Each row is a point. Any point is a mix of the corners, with weights that add up to 1. It lies inside the corners' shape when no weight is negative. Is each point inside? If not, which corners have a negative weight?

Corners:
(1): 42,0,-46
(2): -31,-4,-21
(3): 24,45,78
(4): -60,26,-95
Points:
-21,3,-88 -> outside (3)
11,11,14 -> outside (4)
5,1,-33 -> inside
39,18,28 -> outside (4)
-4,32,-21 -> outside (2)

Corners:
(1): 17,-39,-39,-43,20,-17
(2): -37,39,15,60,49,-72
(3): 1,-36,3,-67,61,-18
(4): -26,27,95,65,25,-34
(5): 13,49,-24,-35,52,-24
(6): -67,54,20,37,15,-40
(7): -2,5,35,-47,12,-73
Points:
-14,6,12,-6,48,-41 -> inside
-20,23,67,34,26,-39 -> inside
-23,29,25,10,23,-56 -> outside (3)
-14,19,25,-4,29,-29 -> outside (2)
-6,14,-28,-22,44,-25 -> outside (4, 7)
-6,-8,17,-40,38,-42 -> inside
-10,22,31,27,40,-34 -> outside (6, 7)
-6,24,-18,-20,44,-38 -> outside (4)

Corners:
(1): -10,-6,41,-5,-41,18,-27,23
(2): -13,-20,-29,-6,-8,-8,6,16
(3): -5,6,1,6,-51,-13,15,-10
(4): 47,-14,0,30,48,-15,-24,-21
(5): 6,33,-30,43,1,-43,23,15
(6): -43,-49,3,-95,15,48,4,28
(7): 19,-34,45,-15,16,27,18,70
(8): 10,24,-34,39,-16,1,-1,-10
(9): 45,-1,-21,-34,24,-3,-6,-2
Points:
-5,-6,-3,-9,-13,4,4,19 -> outside (4)
2,-3,1,1,-11,-4,12,17 -> inside
-11,-18,-13,-33,-13,15,12,12 -> outside (1, 4, 5)
1,-14,-12,-6,8,-3,1,10 -> inside

Corners:
(1): 7,23,-17,-23,-12,17,22,12,3,-2,-11
(2): 28,8,2,6,-1,-27,35,27,22,-24,-9
(3): 3,-42,-2,-8,-3,23,-18,-14,24,-40,10
(4): -1,-31,2,35,-7,16,22,-8,-4,-5,1
(5): 13,22,-85,-6,26,12,8,7,-32,-3,-1
(6): -13,-10,7,-21,4,-11,6,3,21,9,11
(7): -8,-11,23,70,52,15,-13,-43,-95,-7,-2
(8): 14,7,5,-15,-4,-5,14,-7,22,9,44
(9): 19,27,-14,-18,-28,-25,36,79,38,-16,-15
(10): 10,3,-56,-33,-14,2,-18,3,17,6,7
(11): -14,-27,-22,-21,-26,7,-12,-5,-5,-8,-3
(12): -17,-4,-9,-13,-21,-22,-19,-3,21,-18,0
Points:
7,8,-17,-6,-7,-9,15,19,4,-6,-3 -> outside (3)
3,7,-9,2,-7,-11,19,28,-1,-10,-12 -> outside (3, 8, 10)
8,10,-28,-5,2,-2,-2,4,-4,-12,0 -> outside (4, 6, 11)
7,16,-30,-34,-17,-13,12,22,26,2,5 -> outside (3, 4, 7)
